Each row is a point. The last column is the point's height on a tilted bowl or saddle (a function of degree 2), plus a little noise. Along how many of its main directions does it bend up, bend down or stay straight?

Points (15 x 4):
[[ 0.42  0.07 -0.01  0.55]
 [-0.93  0.65 -0.51 -0.29]
 [ 0.21  0.21  0.46  0.36]
 [-0.18 -0.17 -0.12  0.35]
 [-0.39  0.22 -0.16  0.19]
 [ 0.03  0.07  0.10  0.44]
 [ 0.24  0.40 -0.54  0.49]
 [ 0.02  0.51  0.19  0.54]
 [ 0.01 -0.05  0.58  0.31]
 [-1.01 -0.50 -0.04  0.15]
 [ 0.54 -0.08  0.22  0.51]
 [-0.29  0.55  0.23  0.47]
 [-0.99  0.43  0.22  0.04]
 [ 0.27 -0.03 -0.08  0.52]
 [-0.32 -0.07 -0.20  0.23]]
Directions: 1 up, 1 down, 1 straight

Points (27 x 5):
[[-0.27 -0.44 -0.54  0.20 -0.30]
 [ 0.35  0.25 -0.89 -0.49 -0.57]
 [ 0.46 -0.72 -0.40 -0.46  0.18]
 [ 0.41  0.96 -0.07 -0.42  0.15]
 [-0.13 -0.53 -0.15  0.34 -0.17]
 [ 0.08 -0.01  0.54  0.10 -0.05]
 [ 0.52 -0.58  0.06 -0.33  0.39]
 [-0.07 -1.10 -0.09 -0.26  0.54]
 [ 0.25 -0.12 -0.09  0.21 -0.26]
 [ 0.83  0.10  0.01  0.00 -0.30]
 [ 0.43  0.51 -0.60 -0.19 -0.56]
 [ 0.04  0.62  0.58 -0.23  0.09]
 [ 0.19 -0.38  0.11  0.12 -0.02]
 [ 0.23  0.78  0.21  0.52 -0.14]
 [-0.37  0.35  0.08 -0.72  0.82]
 [ 0.31 -0.52  0.21 -0.57  0.72]
 [-0.41 -0.11 -0.56 -0.38  0.27]
 [ 0.14  0.68 -0.08 -0.81  0.70]
 [ 0.07 -0.27 -0.05 -0.19  0.12]
 [ 0.12 -0.34 -0.39 -0.55  0.28]
 [-0.27 -0.10 -0.05  0.32 -0.13]
 [ 0.44 -0.18  0.50 -0.12  0.19]
 [-0.40 -0.11  0.06 -0.74  0.84]
 [-0.11  0.42 -0.23  0.19 -0.09]
 [ 0.33  0.32  0.11  0.09 -0.17]
 [-0.20 -0.03  0.04 -0.28  0.26]
 [-0.05 -0.10  0.03  0.40 -0.20]]
Directions: 2 up, 1 down, 1 straight

Points (46 x 7):
[[-0.61  0.12 -0.16  0.08  0.07 -0.27 -0.04]
 [-0.30 -0.51  0.13 -0.35  0.64  0.33 -0.36]
 [ 0.21 -0.11 -0.78  0.03 -0.36 -0.63 -0.35]
 [ 0.24 -0.19  0.03 -0.10 -0.08 -0.43 -0.14]
 [ 0.06 -0.06  0.00  0.17  0.02  0.49  0.01]
 [-0.19  0.22 -0.26  0.78 -0.27  0.37 -0.22]
 [-0.56  1.23  0.43 -0.06  0.22 -0.04 -0.48]
 [ 0.03 -0.61 -0.35 -0.16 -0.01 -0.35 -0.27]
 [ 0.81 -0.06 -0.41  0.25  0.23 -0.02 -0.27]
 [ 0.25 -0.34 -0.11 -0.20  0.31 -0.79 -0.40]
 [-0.15 -0.16  0.83  0.03  0.46  0.43 -0.40]
 [ 0.19 -0.30  0.61 -0.41 -0.31 -0.14 -0.48]
 [-0.26  0.34 -0.13 -0.31  0.25 -0.26  0.06]
 [ 0.46 -0.23 -0.26  0.13  0.14 -0.32 -0.13]
 [-0.33  0.33  0.00  0.65 -0.30 -0.09 -0.11]
 [-0.23 -0.58  0.44  0.49 -0.59 -0.09 -0.72]
 [-0.09 -0.01 -0.15  0.65  0.34 -1.11 -0.70]
 [ 0.34  0.32  0.09 -0.21  0.18 -0.03  0.03]
 [ 0.73  0.14  0.02 -0.05  0.37  0.15 -0.13]
 [ 0.55 -0.18 -0.35  0.13 -0.67  0.29 -0.31]
 [-0.18  0.95 -0.49  0.17 -0.19  0.38 -0.20]
 [-0.06 -0.77 -0.04  0.51 -0.04 -0.45 -0.58]
 [-0.84 -0.15  0.29 -0.01 -0.25 -0.09 -0.43]
 [-0.23 -0.47  0.57  0.36  0.06  0.39 -0.49]
 [ 0.12  0.15 -0.16 -0.45  0.07 -0.58 -0.19]
 [-0.37 -0.40  0.30 -0.65  0.21 -0.09 -0.44]
 [ 0.00 -0.24  0.60 -0.21 -0.04  0.05 -0.25]
 [-0.20  0.38 -0.06 -0.22 -0.44  0.02  0.00]
 [ 0.08  0.58 -0.25  0.61 -0.72  0.55 -0.40]
 [-0.35 -1.18 -0.27  0.30 -0.07  0.13 -1.11]
 [-0.79 -0.29  0.41  0.10 -0.07 -0.07 -0.47]
 [-0.16 -0.13  0.16 -0.43 -0.29  0.25 -0.13]
 [-0.37  0.11  0.65  0.24  0.25 -0.56 -0.45]
 [ 0.42  0.02  0.41  1.04  0.40  0.29 -0.67]
 [ 0.06 -0.40  0.46 -0.44 -0.39  0.02 -0.45]
 [ 0.50  0.57  0.65 -0.36  0.61  0.05 -0.49]
 [ 0.09  0.15 -0.45 -0.28  0.47  0.18  0.07]
 [ 0.15 -0.36 -0.19 -0.70 -0.59 -0.56 -0.71]
 [ 0.27 -0.30  0.37 -0.16 -0.40  0.37 -0.26]
 [-0.42 -0.34 -0.22 -0.02  0.23  0.00 -0.11]
 [-0.87  0.28 -0.61 -0.33  0.04 -0.61 -0.38]
 [-0.35  0.09 -0.42 -0.22  0.78 -0.21 -0.09]
 [ 0.50  0.11  0.03 -0.29 -0.09  0.29 -0.01]
 [ 0.35  0.07 -0.42 -0.61  0.66  0.59 -0.23]
 [-0.31  0.16 -0.68 -0.04  0.15  0.60 -0.17]
 [-0.06 -0.49 -0.03  0.11  0.69 -0.33 -0.27]]
Directions: 0 up, 6 down, 0 straight
